Rows are points. Examples show where two turns around zero, p and q, send a point. Write where each new point lands after one turn and then the other. Backwards means that the second turn is done in reverse. Each puzzle has new turns, and all numbers are rounded.

Turn p:
[ 3 14 14] -> [ 8 18  3]
[-42 -14 -65] -> [-69 -37   5]
[-37   7  -1] -> [-21   3  31]
[ -7 -20  49] -> [43 -5 32]
[83 13  3] -> [ 39  21 -71]
Turn q:
[ 13 -45  11] -> [  0 -48   1]
[-35 -24  44] -> [-57 -23   0]
[28 52  6] -> [18 40 40]
[  5 -18 -82] -> [ 59   0 -60]
[34 11 27] -> [ 7 -5 44]
[-46  25  -6] -> [-28  37 -25]
Where do these land?
p, then q backwards: [ 14 -22  63] -> [ 61  10 -30]
q, then p: [ 48   2 -30] -> [ 37   5 -43]
q, then p: [-51 -28 -12] -> [-52 -28   2]
p, then q: [-11  48 -21] -> [-23  46 -14]

Turn p:
[-13   6 -21   0 -65  18] -> [ -9 -42  30  39 -14  26]
[ 27   3 -32  31 -23  27] -> [ 4 11  2 47 11 39]
[  3  91 -14 -34  27  -9] -> [-51  41 -10  25 -55 -50]
[ 14 -26 -59  19 -49 -14] -> [ 40 -23  -3  37 -26  55]
[ -1 -23  39 -39  48   5] -> [-18  20   0 -69  13 -14]
[ -9 -12 -29  27   4   8] -> [  7  -9 -30  18  11  21]
[ 12  -9  61  -5  32 -22] -> [ 17  24  15 -45  24 -42]
[-33 -31  56   1  27 -13] -> [ 10 -20  -4 -53  37 -36]
Turn q:
[  3 -18  33 -22 -41  -8] -> [  7  -5  38 -24 -35 -20]
[-34 -56  20 -55 -30 -10] -> [  8 -49  28 -58 -14 -43]
[-20  28  16  22  38  35] -> [-29  18  13  15  51  21]
[-19   0 -32  45  -6 -16] -> [-21 -29 -25  36 -12  18]
[49  8 -6 52 41 14] -> [33 25 -7 52 24 46]
[  4   0 -60  16  32 -21] -> [ 11 -14 -65  25  12   7]
[ 25  42  -8  34  37 -35] -> [  4  34 -28  64  10  -7]
[ -4  21   0 -18 -22  42] -> [-23  23   7 -38  -3  22]
[ -4 -25  37 -73 -48  -2] -> [ 11  -2  39 -70 -33 -44]
Where do these land?
q, then p backwards: [ 22 -38 -26  16   4  53] -> [ 10 -69 -24   4 -14   9]
p, then q backwards: [-22 -31  11   2  17 -15] -> [ -5 -25 -21 -30   9   7]
q, then p: [ -6  19  -6 -46  30 -33] -> [ 25  15 -29   0 -49 -20]
q, then p: [-12  30 -31   4 -56 -13] -> [-11 -60  11  28 -23  14]
p, then q backwards: [ 15 -52  26   6 -21  97] -> [-39  -2  22  34  37  94]
q, then p: [-19  42  11  10  33 -30] -> [ 19  -7 -46  21   2 -37]
p, then q: [ 21  29  15   9  -8 -57] -> [ 18  27   6  35 -49 -15]

Turn p:
[ -6 -22  14 -21 -11  -9 -24  -6] -> [ -3 -21  23  -3 -25 -18   4  -2]
[ 32  -1 -15  12 -16 -21   1  -2] -> [ 26   7  -6 -21  -1   1 -16 -25]
[-24  32   5   1  25   4   3  -6] -> [-25  19   1   7  20  -3  -5  29]
[ 11 -30   4  -1  -7 -36  13   6] -> [  5   5  -1  -5 -13 -23   8 -42]
[ -9  21  -5  12  21  36 -20  10] -> [  2 -10  -8  24  17  13 -14  39]
[ -5  -1   5 -26  -1  18   3   4] -> [-13 -22   3  -5   4   4  17   9]
[ 27 -27 -17   5   1 -10   0   8] -> [ 21 -13  -3   4   3  -2  -8 -35]
[  4  28  13   8  14  17   9 -12] -> [ 5 18  3 -1 24  8  8 26]
[ 11 -30 -11  22 -15 -12  10 -13] -> [ 18  12   6   6 -17  13  -1 -35]
[-16  17  13  11  -4  15  -1  16] -> [ -3   5 -19   8  -6   1   6  28]
[-24  13  -6 -24  -6  -1   5  -5] -> [-33  -4   3 -14  -4   5   1   9]
Turn q:
[  9   8  10  16  -2  -7 -10   2] -> [  2  13  11  12  -2   0 -14   4]
[ -6  -1 -25   7   7   4  47 -97] -> [ 33  10 -70  -2 -29 -58  14 -43]
[  0  -2 -16  -7   2  -4 -11  11] -> [-8 -5 -5  2 17 13 -2  0]
[ -1  10   0   1 -29  -2  13  14] -> [ 13   3   6 -14  12  -8  -1  26]
[ 14  -1   5 -24   1   0  -9   5] -> [ 10 -10  10  -7   6  20  -1 -12]
[-12  27   5   3  10   5   3  15] -> [-11  17  19   1  11  -7  17   1]
[ 17 -12  14   0  12  -6   3  15] -> [  2 -20  20  14  -5   4  -4   0]
[-17   6  14  -3 -13 -11 -18   8] -> [-13  11  14 -20   3   5 -17   5]
[-10 -16   1   0   8  -8   3  14] -> [-18 -18   4   0   0  -3  -2   5]
[ 11  -9 -15   4   0   1 -17  12] -> [-4 -4 -7 13  9 20 -7  8]
[-5 -9  8  4  3 27 -6  1] -> [ -6   4  -1   1 -22  14  14   7]
Where do these land?
q, then p backwards: [ 17 -12 -25 -10   0  -7  15  -6] -> [20 -7 -5 -1  7 13 -1 28]
p, then q backwards: [-16  21  13   1  31 -26  -1  -5] -> [-23  25  -2  29  -1 -21   2   7]
q, then p: [-17 -15  10  -1 -15   5  -4  -2] -> [-12 -20  -6 -11 -13   0   1   3]
q, then p backwards: [ 15 -12 -12 -15  -4  13  -5  26] -> [ 6  2 -7 -8 -1 38  2 -4]
p, then q: [-28  21   4  19  10 -26 -34  -4] -> [-20  27  22  -7  24  11 -32  13]
p, then q: [-13   3   9  34  -1   9  -6   2] -> [ 7 20  5 16 14  2  0 24]
p, then q: [-14  21  19  21 -19 -16  -8   9] -> [  9  11   6 -10  39   4  -8  15]
p, then q: [ 30 -18   5 -10  -3  10   2  -7] -> [ 22 -20   2   8 -20  -2   2 -12]
p, then q: [  8 -18  -6  -8  -5  16  20  10] -> [  8 -12 -22   5 -15  -9  15  -1]
p, then q: [ 19  10 -17 -30   7  21  21 -22] -> [-10 -18   8  -3 -26   7  36 -25]
